Each row is a point. Examples show where two turns around zero, p and q, send a point. Write where each new point lands after one turn and then the other. Backwards means that the second turn is done in reverse. Each puzzle has new turns, and all numbers are rounded.

Turn p:
[ -5   5 -13] => [ -9  -6 -10]
[-23 -76   7] => [ 11 -56  56]
[-1 23 25] => [-4 33  6]
[-7 13 -8] => [-13   3 -10]
[ 35  35 -11] => [ 15  25 -42]
Turn q:
[-41 -50 -28] => [-17 -62 -29]
[ 32 -14  17] => [26 -3 29]
[19 14 39] => [ 0 23 39]
[-6 11 -9] => [ -4   8 -12]
[ -4  38 -19] => [ -4  33 -26]
Where do these land?
q, then p: [-12 -21 -16] => [  6 -28   4]
q, then p backwards: [ 53 -15  21] => [ 22 -38  40]
q, then p: [-10   9  29] => [-18  18  20]
q, then p: [-16  13  27] => [-25  15  17]
q, then p backwards: [-16  14 -60] => [ 31  34 -44]

Turn p:
[ -5   1 -38   1] => [-18  14 -31   1]
[-25  25  15  27] => [-27  14  35   7]
[-14  -7  12  36] => [-25 -15  20  21]
[-14  -7  -7 -11] => [ -8  -4  -8 -16]
[  5 -20  32 -21] => [ 25 -28  14 -17]
[76 21 29  1] => [70 14 14 41]
[-23 -13 -44 -34] => [-17   5 -45 -38]
Turn q:
[-33  -9   8  26] => [-13   1   5  41]
[-31  13  15  -3] => [-31   8  15  11]
[ 60 -14  11 -31] => [ 29 -37  -2 -51]
[ 20 -14 -50 -17] => [ 20  11 -49 -21]
[-15  24  16  26] => [-4 17 32 21]
Where do these land?
q, then p: [ 25 -16 -13 -32] => [ 13  -3 -38 -22]
q, then p: [ -1 -19  29  14] => [ -4 -33   7  15]
q, then p backwards: [ 26 -28 -19   1] => [ 25 -24  -8 -23]
p, then q backwards: [16 47 19 16] => [-7 38  1 39]
q, then p backwards: [-76 -18 -13   0] => [-10   0 -51  59]
p, then q: [11 34 -5  1] => [ 6 22 27 -9]

Turn p:
[26  9 20 26 18  7] => [34 -1 14  7 28 -7]
[ 25 -14 -56 -32  -6   8] => [  5 -44 -20 -23 -47  -3]
[ 24   5  13 -17   3  -1] => [ 11  -8  18 -22   4   8]
[-25  41   1  18  23 -14] => [ -8  27 -21  -8  34 -31]
[-27 -26  -5 -11  16  12] => [-22 -14 -22  13   5  24]
[-23 -21  18  17  22 -23] => [-28  -5   7  27  31  -3]
[  0   7   9  -1 -76  11] => [  8  46  23   6 -56  12]
Turn q:
[ -7 -20 -21  14  40  24] => [-37 -26 -27 -22   3   4]
[ 12   7 -26  16 -30 -19] => [ 10   4   4  22 -37  20]
[ -8   8 -14  34 -18  35] => [-30 -16  18  16   0  36]
[ 21 -11  16 -22 -28   7] => [ 32   3  25 -17   4  11]
[ 13 -19   4  20  57 -16] => [ -1 -32 -54  -3  10 -20]
[  9  51  -9  -6 -27 -14] => [12 46  5 32 -7 20]
[ -9 -10  33 -16 -28  -2] => [ 21   1  38  -3  11 -16]
[-31  -6  18 -40  33 -14] => [ -8  20  -8 -25  18 -53]
Where do these land?
q, then p: [-20  14  -3  -1   5   6] => [-12  15 -11   2  12  -7]
p, then q backwards: [ 37 -27 -20  39   4 -37] => [-31 -29  38  30 -17 -31]
q, then p: [-28  17  21   0 -36 -15] => [  8  28  31  11  30 -14]
q, then p: [ 23 -23  10 -40  22  51] => [-12 -33 -19 -49  13  41]
p, then q: [ -8  37  -1  -8 -17 -12] => [ 7 42  2  8  0 -9]
q, then p: [  3   5  20  21  10 -14] => [  4 -18   2  21   7 -19]
q, then p: [ 21 -44 -19  -2  32 -18] => [-19 -34   3  -9 -50   1]
p, then q: [-29  21  -8  -9 -20  40] => [-18  34   3   3 -12  42]
